Rows are points. To make a cloud, some directions were put in groups of two or more. Within a group, all points are equally far from the middle, so they leave a hole (a ring in 2 directions, a hollow ball in 3). The other directions are filled evenly. Then the cloud was stretched, turned, moved and blurred a little. Count the holes, and give their numbers of directions, smallest first.

Cloud (14 x 2)
[[ 4.7 -2.3]
 [ 4.0 -2.7]
 [ 0.9 -2.9]
 [ 4.3 -2.6]
 [ 6.2 -0.1]
 [-2.7  0.5]
 [ 5.2  2.2]
 [ 5.9  1.3]
 [ 4.1 -2.6]
 [ 0.0  3.5]
 [ 5.5 -1.9]
 [ 5.7 -1.5]
 [ 4.7 -2.4]
 [ 3.6 -2.8]]
Holes: 1 (2)

Cloud (21 x 3)
[[-0.8 -0.9  3.2]
 [ 1.1 -3.1  1.1]
 [ 3.7  7.2  0.8]
 [-2.5 -5.2 -2.8]
 [-1.3  6.0 -0.5]
 [ 0.5 -5.4  0.4]
 [-0.4 -0.9  5.5]
 [-1.6  5.1  1.6]
 [ 1.7 -3.8  0.0]
 [ 6.6  0.4  2.1]
 [ 2.8 -2.5  1.6]
 [ 6.0  3.4  6.9]
 [ 0.9  1.1  1.1]
 [-0.7 -0.7 -6.2]
 [ 3.0  2.5 -1.2]
 [ 2.0 -7.9 -0.2]
 [-1.8 -6.1  0.8]
 [ 3.3 -1.2  4.1]
 [ 1.1 -1.1 -5.5]
 [ 0.8 -3.8 -4.6]
 [-0.6 -9.4  0.2]]
Holes: 0

Cloud (31 x 4)
[[ 1.4 -0.3  0.9 -8.0]
 [-7.8  0.7 -3.3  2.1]
 [-2.3  2.6  1.2 -0.4]
 [ 3.5 -7.3  2.0  1.9]
 [-0.7  1.5  1.4  0.0]
 [-5.9  0.7  4.5  2.3]
 [-5.3  5.3 -2.6  4.4]
 [ 1.3  1.2 -2.5 -3.1]
 [-2.8 -5.3  0.7 -2.6]
 [ 0.4  3.3 -0.4  0.0]
 [-5.6  2.6 -1.4  0.6]
 [ 3.5 -4.0 -0.9 -4.5]
 [-1.7 -3.0 -5.4  7.4]
 [-5.5  3.7 -2.6  5.3]
 [-3.7 -4.6 -7.1 -2.9]
 [-1.7 -1.9  0.8 -5.5]
 [-0.4 -1.3 -2.2 -4.0]
 [-2.5  2.1 -3.1  7.8]
 [-6.9 -3.7  0.4  2.5]
 [-1.9  0.0  3.0 -5.0]
 [-6.8 -1.6  1.6  0.1]
 [-5.4 -3.2  3.7  3.4]
 [ 2.1  2.2 -1.9 -8.0]
 [-7.3  0.0  1.5  1.1]
 [ 0.0 -6.2 -1.8 -5.5]
 [-1.9 -8.0 -0.1 -1.3]
 [ 0.0 -0.3  1.9 -0.1]
 [ 0.1 -3.6  2.5 -1.2]
 [-2.4 -4.0 -2.1 -4.7]
 [-2.9  2.4 -0.3 -2.4]
 [-1.8 -1.8  3.1 -0.5]]
Holes: 0

Cloud (86 x 8)
[[ -0.2  -2.2  -4.3   1.1   3.3  -3.3   4.1  -0.7]
 [  0.8   1.3   0.3   3.0   4.4   3.0  -3.5  -6.3]
 [ -3.4   1.5  -4.0  -3.3   1.6  -4.4  -7.1  -5.9]
 [ -0.3   3.7   1.5  -3.0  -2.4  -0.3 -11.7  -0.5]
 [  4.1   0.6  -2.3   2.9   2.3  -4.3  -5.3  -3.1]
 [  1.1   5.2   2.6  -2.2   1.4  -4.1   0.5   5.7]
 [  5.4   4.2   4.6   0.0  -2.2   1.0   0.7  -1.5]
 [  1.0  -3.1   3.5   0.7   7.2  -0.9  -1.3  -2.5]
 [  5.3   1.2  -2.6  -1.9   3.8   7.1  -4.1  -2.5]
 [ -0.1  -1.9  -0.2  -6.5   6.6  -0.1  -2.0  -5.3]
 [  2.5  -1.9   0.1  -1.9  10.6   1.5  -2.0  -0.9]
 [ -1.9   1.8  -2.4   1.5   2.9  -7.2   1.7   1.7]
 [ -0.8  -1.9   3.5   8.1   2.0   0.9   2.2   5.4]
 [  3.3   3.7  -4.0  -5.2  -1.6   3.0  -0.3  -5.7]
 [ -2.0   3.2  -4.0   0.6   7.1  -8.1  -1.8   0.5]
 [  2.5  -1.1   3.2   2.3   3.5  -4.0   2.2   4.1]
 [ -0.8  -0.2  -4.5   4.9  -2.4   5.0  -3.5  -1.5]
 [  0.9  -2.8   1.3   3.5   0.6  -6.2   2.7  -0.6]
 [ -2.4   4.6   0.0   7.4   5.2  -1.4  -4.6  -5.0]
 [ -0.1   1.6   0.4  -1.7  -3.2   6.1  -0.7  -4.6]
 [ -0.6   3.5  -2.7  -2.0   3.5  -6.5  -1.8   0.4]
 [ -1.2  -0.6   0.2  -0.6  -4.6  -3.6   0.7   5.2]
 [  1.7   1.5  -0.7  -3.8   2.1  -8.5  -2.4  -0.7]
 [  3.0  -0.2   1.7  -6.8   3.3  -0.2   2.2   0.6]
 [  3.7  -0.8   2.8  -4.4   7.9  -0.8  -1.9   2.5]
 [  1.4   1.9  -3.5   4.3   4.7   3.0  -6.3   0.9]
 [  2.5   4.7  -3.1  -5.0  -0.4  -0.8  -1.5   5.0]
 [ -3.5   1.4   0.7  -1.2  -2.2   2.8  -0.5  -6.6]
 [ -0.1  -1.5   2.3   5.2   4.7  -6.3  -7.8  -2.2]
 [ -3.4  -3.5   5.2   8.4   2.8  -4.0  -0.1  -2.6]
 [  0.8   1.5   1.4  -3.3  -0.8  -3.1   7.7  -2.0]
 [ -0.1  -5.2  -6.0   2.2  -1.8  -4.0   5.1  -4.4]
 [  2.1  -3.5   0.0   1.4   2.5   1.5   8.0   0.7]
 [  2.5   5.7   3.4   1.3   1.3  -3.1  -5.5  -4.4]
 [ -2.5  -0.8  -2.4  -2.1  -7.2  -1.6   1.0  -1.3]
 [ -1.0  -6.8  -3.4   1.2   0.5   2.3  -1.5  -3.1]
 [  1.4   5.5   4.0  -1.2   5.1   4.7  -5.0  -1.9]
 [  2.3   0.1   2.7  -4.1   0.5  -8.7  -1.6  -1.2]
 [ -2.5   3.7   2.3   2.5  -2.5   2.0   2.4  -3.1]
 [ -1.4   2.2  -2.8  -3.6  -0.3   3.8   0.9   0.2]
 [  3.6   1.7   1.1   3.0   1.2  -4.2  -6.9  -4.3]
 [ -0.7  -0.5  -1.7   6.0   7.3   1.1   4.8   6.5]
 [  1.0  -3.9  -0.6   1.4   1.5   0.4   4.6   1.4]
 [  1.9   2.9   0.8  -1.1  -0.8   2.6  -7.8  -3.6]
 [  2.2   5.8  -2.3   2.8   1.3  -0.6  -2.7  -1.9]
 [  2.2  -2.8   0.8  -0.2   5.4   6.5  -2.4  -8.2]
 [  1.5   4.3  -3.7  -2.3   0.6  -9.6  -2.1   2.0]
 [  3.2   4.8  -1.8  -4.5  -3.5   0.9  -2.9   1.1]
 [  2.9  -2.1  -6.5  -7.6   1.0  -1.8  -0.4  -3.2]
 [  2.6   4.6   0.3  -3.2  -5.6  -0.2  -6.2   3.0]
 [  4.2  -3.2   2.9  -1.3   0.7  -4.0   1.4   0.0]
 [  2.6   0.2  -1.4  -1.6   1.8  -9.0  -4.5   3.1]
 [ -6.2   0.1  -2.6  -0.7   2.2   1.8  -5.1   1.4]
 [ -0.9   3.8  -0.6  -1.4  -5.0  -4.0  -7.9  -0.2]
 [ -3.6   1.0   0.8  -1.8  -1.8   1.1   1.4  -8.5]
 [ -0.3  -2.1  -3.5  -0.4  -2.9  -2.6   0.0   6.2]
 [  0.0   4.6   2.3  -2.3   1.2  -3.0  -0.8   3.3]
 [  2.9  -4.4   5.4   0.2   3.4   2.0   2.2  -3.1]
 [  3.8  -3.1  -0.3  -3.0   4.5  -4.5  -3.2  -3.8]
 [ -4.4  -0.9  -2.8   0.9  -2.2  -4.8   0.1  -0.9]
 [  1.0  -7.3  -3.1   0.3  -1.8   3.9   1.7  -3.8]
 [  5.0   2.4   1.3  -7.2   6.4  -3.5   1.2   1.0]
 [ -2.3  -4.9  -2.2  -1.2  -2.5   0.2  -4.0   3.8]
 [ -4.2  -1.9   0.1   0.4   1.1  -6.2  -4.7  -1.4]
 [  0.6   1.2  -2.8  -3.8   3.7  -1.1   0.0   3.4]
 [  3.1  -3.0   2.5   3.2  -4.9  -0.6  -0.4  -4.2]
 [  0.3  -1.3   0.3   8.3  -0.4  -1.8   3.1   1.8]
 [ -1.1   5.2  -2.4   1.4  -2.7  -3.6   2.9  -4.4]
 [  1.4   0.8   0.7  -5.4  -2.6  -2.4  -1.1   1.9]
 [  2.5   8.0  -1.6   0.7  -1.8  -4.9  -4.7   2.2]
 [ -5.7   2.3  -0.7   2.3  -2.3  -4.0   1.1  -5.5]
 [ -1.8   5.6   0.3   1.9  -1.6  -6.9   1.0   3.2]
 [ -1.2   1.1   4.4   6.9  -1.4   3.9  -0.4  -0.1]
 [  2.1   4.0   0.0  -3.2  -1.6  -5.6   6.8  -2.7]
 [ -0.8  -1.3   0.8  -5.0   4.6  -3.8  -1.2  -7.1]
 [  2.0   5.8   1.8   1.4   2.5  -0.2   4.3  -7.5]
 [  1.3   1.2   2.3  -0.3   7.1  -8.2  -0.5   0.5]
 [ -0.7   3.3   6.0  -2.8   0.2   1.0   2.6  -3.6]
 [  2.1   1.1  -2.0  -3.6  10.0  -0.4   0.3   2.8]
 [  4.2   1.9   1.4  -3.0   0.4   3.8  -6.7  -5.6]
 [  3.1   0.5  -7.6  -8.4   0.5   2.0   0.7   0.9]
 [  0.8   5.0  -3.3   2.3  -8.4  -0.5   1.6   4.2]
 [  2.9  -3.7  -1.3  -3.6  -0.2  -1.0   2.1   1.1]
 [  2.9   0.2   2.9   0.3  -6.3   4.0  -2.1  -2.9]
 [ -0.8   2.6   4.2  -3.1   0.2   4.1  -0.3  -6.0]
 [  2.8  -0.6   3.1  -0.7   7.6  -8.3  -0.7  -4.3]]
Holes: 1 (2)

Cloud (101 x 9)
[[ 1.3 -1.9  0.5  2.4 -1.8  3.4 -6.8  4.6  0.7]
 [ 1.6 -3.4  5.6  3.7  3.4  2.4 -0.5 -7.4 -0.9]
 [-2.9 -4.0  2.1  8.3 -0.2 -4.6  3.0 -2.0  0.7]
 [-4.0 -3.1  2.1  9.1 -3.7  3.4 -0.3  1.6  2.3]
 [ 4.3 -2.0 -1.1 -1.3  6.1 -2.3 -3.2  6.3 -0.5]
 [ 2.3 -0.7  3.3  0.0 -3.5  3.2 -0.1 -5.2  0.7]
 [-3.4 -3.3  7.5  5.5  2.5 -2.7  0.3  2.7 -3.3]
 [-0.8 -4.6 -3.7  3.8  5.2 -1.4  0.4  1.0  4.1]
 [-0.8 -1.2 -4.4  2.0 -0.2 -1.5  1.7 -2.7 -6.7]
 [-1.1 -1.0  4.2 -2.8  0.1 -3.4  5.4 -0.7 -0.2]
 [-2.8  3.0  0.0  1.6  5.4  4.1  2.5 -1.8 -0.4]
 [-0.8  1.4 -2.7 -5.7  0.9  6.0 -3.1  2.8  1.2]
 [-0.6 -3.6  1.7 -6.0  7.2 -1.2 -1.4  1.1 -3.1]
 [ 1.7  0.7  3.4  4.3 -1.4 -2.0  3.8  2.6  3.0]
 [ 1.8 -4.3  7.1 -0.9  1.2  1.0 -1.4  3.8  5.9]
 [-1.3 -0.8 -3.6 -5.2 -3.9 -0.2  0.2  5.7 -2.8]
 [ 5.0 -4.6  3.0 -4.0  1.3  4.0  3.3  2.3 -2.7]
 [ 3.5 -1.6  6.7  0.4  5.0  2.4 -2.3 -2.9 -7.1]
 [-1.3 -4.2  2.5  5.5  3.2  0.2  2.9  4.2 -7.1]
 [ 6.1  2.8 -1.9  1.3  2.7  3.0 -3.7  2.1  0.0]
 [ 5.1 -7.5 -3.0 -1.5  1.4  0.8 -4.1  4.6  1.5]
 [ 1.9 -5.7  2.2 -6.9  2.5 -2.8 -1.8 -1.3  4.7]
 [-0.9 -0.6 -2.0 -2.4 -5.5  1.5  1.2  4.9 -5.1]
 [-4.1  1.8  5.5  0.3 -1.3  0.1  2.9 -3.9  0.7]
 [ 5.8  2.6  0.8 -6.9  6.2  2.4 -3.3 -3.1 -0.1]
 [-4.0 -0.9 -5.0  1.2 -3.3 -1.9  1.9  6.3  4.4]
 [-4.3 -1.9  5.5  7.0  0.0 -5.6  0.4 -1.1  1.4]
 [-3.2 -4.6 -3.1 -5.3  3.1  1.1 -1.8  0.4 -2.8]
 [ 2.4 -9.3 -0.8 -1.0 -3.3 -1.3 -2.2  4.4 -0.8]
 [ 7.2  2.0  3.6  1.1  4.4  1.7  3.4 -0.8 -3.0]
 [-1.0  1.3 -5.9 -0.2  4.4  2.9 -1.7 -1.0 -4.4]
 [ 2.6  5.0 -0.2  0.2  2.0  0.4 -4.1  3.1  0.1]
 [ 1.2  0.9 -3.5  7.8 -0.3 -1.6  3.2 -1.2 -4.8]
 [ 2.7 -6.2  7.5  1.8  1.5 -1.1  0.3 -5.1  1.4]
 [-6.2 -2.3 -4.0  4.6 -1.3 -3.4 -3.0  2.2  0.5]
 [ 4.8 -3.6  5.8  3.6  3.2 -2.3 -3.5 -2.0 -4.2]
 [-2.6  1.7  3.6  8.6  1.7 -2.2  2.0 -2.0  0.0]
 [-4.7 -1.6  1.1  1.9 -2.7  1.7 -4.4  2.8  7.5]
 [ 1.1 -5.5 -5.8 -6.4 -1.9  2.0 -0.1  2.7 -0.6]
 [ 2.7 -0.4  9.6 -1.7  0.3  3.1  0.1 -3.5 -0.7]
 [-1.6 -7.1  1.8 -2.2  1.6  2.3  4.7 -0.9 -2.1]
 [ 2.1 -1.5 -0.3  3.1  5.3  4.5  1.3 -4.1 -6.1]
 [ 4.0 -5.3  1.0  3.6  3.8  1.1  3.3  5.3  0.0]
 [-0.8 -2.9 -1.1 -6.2  5.7  2.2  3.4  3.1 -1.1]
 [-0.6  0.4 -0.3 -1.6  4.5 -1.1 -3.2 -6.4  1.4]
 [-0.6 -1.3  0.8 -0.1  3.0  1.4 -3.2  1.6 -8.6]
 [ 4.8 -3.0  4.9  5.7  1.8  1.7 -2.6  2.1 -1.3]
 [-9.2 -5.7  2.0  6.0 -3.3 -1.5 -0.4  2.6  2.3]
 [-3.8 -0.3  4.1  3.6 -3.2  1.4 -1.1 -3.5 -6.3]
 [ 0.9 -2.0  2.7  2.4 -7.9 -0.1  1.7 -0.6  2.2]
 [ 2.1  3.0 -3.2 -4.7  7.0  5.2 -2.0  0.4 -0.1]
 [ 7.5  3.2 -3.6 -2.9  5.9  1.9 -1.6  0.4 -0.5]
 [ 0.7 -6.1  1.9 -4.6  2.9  3.0 -7.0  0.0 -1.0]
 [ 2.4 -2.1  2.6 -0.2 -3.1 -2.7 -6.2  4.0  3.1]
 [ 5.5  0.8  3.7  2.2  6.4  3.8  2.7  1.5 -3.0]
 [ 2.1 -0.7 -8.2  1.7 -3.4 -1.2  2.4  5.0 -1.8]
 [-4.5 -2.6  2.8  4.5 -3.2 -0.7  3.4 -5.3 -2.8]
 [ 0.5 -0.3  5.2  0.7  4.2 -2.2  3.7 -6.4 -0.4]
 [ 0.2 -2.4 -2.7 -6.7  4.3  5.9  0.2  3.8  3.3]
 [ 5.3 -4.7  4.0  2.6 -1.2  2.9 -1.7 -1.2  3.3]
 [ 1.3 -6.9  2.8 -4.9  2.4  2.4  3.8  1.1  1.7]
 [-2.8 -2.9  9.2  1.6 -0.8  1.5 -2.6 -3.8  5.2]
 [ 2.5  4.0  3.2 -2.8  7.7  0.3 -4.9 -2.6 -2.1]
 [ 2.2  3.2 -0.3  3.4 -1.1  0.8 -4.5  3.7 -0.7]
 [-7.4 -5.6  4.2  1.4 -0.3  1.6 -4.5  2.6  3.2]
 [ 2.7  0.4  0.4 -1.5 -4.1  3.5 -4.7  0.5  3.2]
 [ 2.7 -5.6 -1.1 -4.5  1.4  0.9 -4.2  8.1  3.0]
 [ 0.6  0.1  5.1 -0.4  2.7  6.2  1.5 -4.9 -0.8]
 [ 0.3 -2.3  9.3 -3.7  4.9  0.6  1.3 -1.0 -2.3]
 [-6.4 -3.8 -1.1 10.1 -1.8  0.3  2.8  1.7 -1.1]
 [ 3.6 -3.5  5.1 -3.8 -1.3 -3.2 -1.7 -2.3 -3.9]
 [-3.8 -9.4  3.1 -2.1 -1.3  1.4  2.4  2.6  1.3]
 [-1.8  2.0  3.4  4.0 -2.1 -0.8  2.5  1.2 -8.5]
 [ 1.3  0.0 -6.8  5.4 -2.0  3.3 -1.0  3.0 -0.6]
 [ 1.8 -2.1 -2.7 -0.9  3.7  4.9  5.0  2.6  3.0]
 [-1.6 -3.4  5.1  6.9 -6.2 -1.2  0.2  5.6 -0.7]
 [-2.0 -1.5 -5.5  0.5  4.3  3.3 -1.5  7.5  0.4]
 [ 0.8 -4.9  3.3  5.8  1.4 -0.7  2.0  6.3 -4.3]
 [-0.3  2.8  8.7 -0.1  1.0  0.2  2.4 -3.6 -1.1]
 [-2.4 -0.1 -2.1  8.2 -4.9  0.0 -0.7  4.6 -4.2]
 [-4.6  1.5 -2.1 -1.0  1.5 -3.7  2.4  3.2 -2.8]
 [-2.7 -0.8  1.3  5.6 -1.5  0.2 -6.3  0.8 -3.3]
 [-2.2  2.9  1.4  5.4  2.4 -3.2  0.4  0.7  2.5]
 [ 3.1  0.7  0.8 -5.7  5.1  4.0 -3.4  1.3 -5.8]
 [-1.0 -5.0  2.9 -1.1  1.5  5.6  1.2 -3.7  3.9]
 [-1.7 -4.3 -0.5 -1.0  0.9  3.2  6.3 -0.2 -4.0]
 [ 2.7  1.7  6.9 -0.6  4.9  0.5  3.0  2.6 -2.4]
 [ 1.5 -2.0  3.5  0.2 -1.0 -1.6 -7.9  1.5  4.5]
 [-1.1 -5.7 -1.1  5.4  1.9  3.6 -1.1 -1.7 -5.1]
 [ 2.1  3.5 -3.8 -0.7  7.7  0.3 -0.6 -2.0  0.5]
 [-0.5 -3.5  2.6  6.2 -1.3  0.6 -0.6 -6.7 -0.8]
 [-4.3 -2.9 -1.5  3.8  1.8 -3.5  3.6  6.8 -1.5]
 [-4.1 -6.1 -0.7  6.4 -7.7 -1.9 -1.8  3.1 -2.3]
 [ 2.4 -1.9 -1.7 -0.9 -0.4 -2.4  3.9 -1.9 -6.8]
 [-0.9 -1.0 -1.6 -0.9 -1.0 -3.2 -1.5  9.3  0.4]
 [-2.2  1.7 -3.0  1.9  7.6  2.5 -1.5 -1.0  0.0]
 [ 2.7 -0.4  6.1 -1.0  1.0 -3.4 -2.3 -2.5 -6.9]
 [ 3.8 -3.8  3.9  2.8 -1.1 -2.8 -4.5 -4.3  0.2]
 [-1.9 -3.0 -5.3  3.4  4.1  1.2 -3.5  0.9  3.7]
 [ 0.0 -2.9 -1.0  5.2 -4.5  4.9  1.9  1.0  3.5]
 [ 0.1 -4.9  4.7 -0.3  6.7  1.2 -0.8 -5.7  3.3]]
Holes: 3 (2, 3, 4)
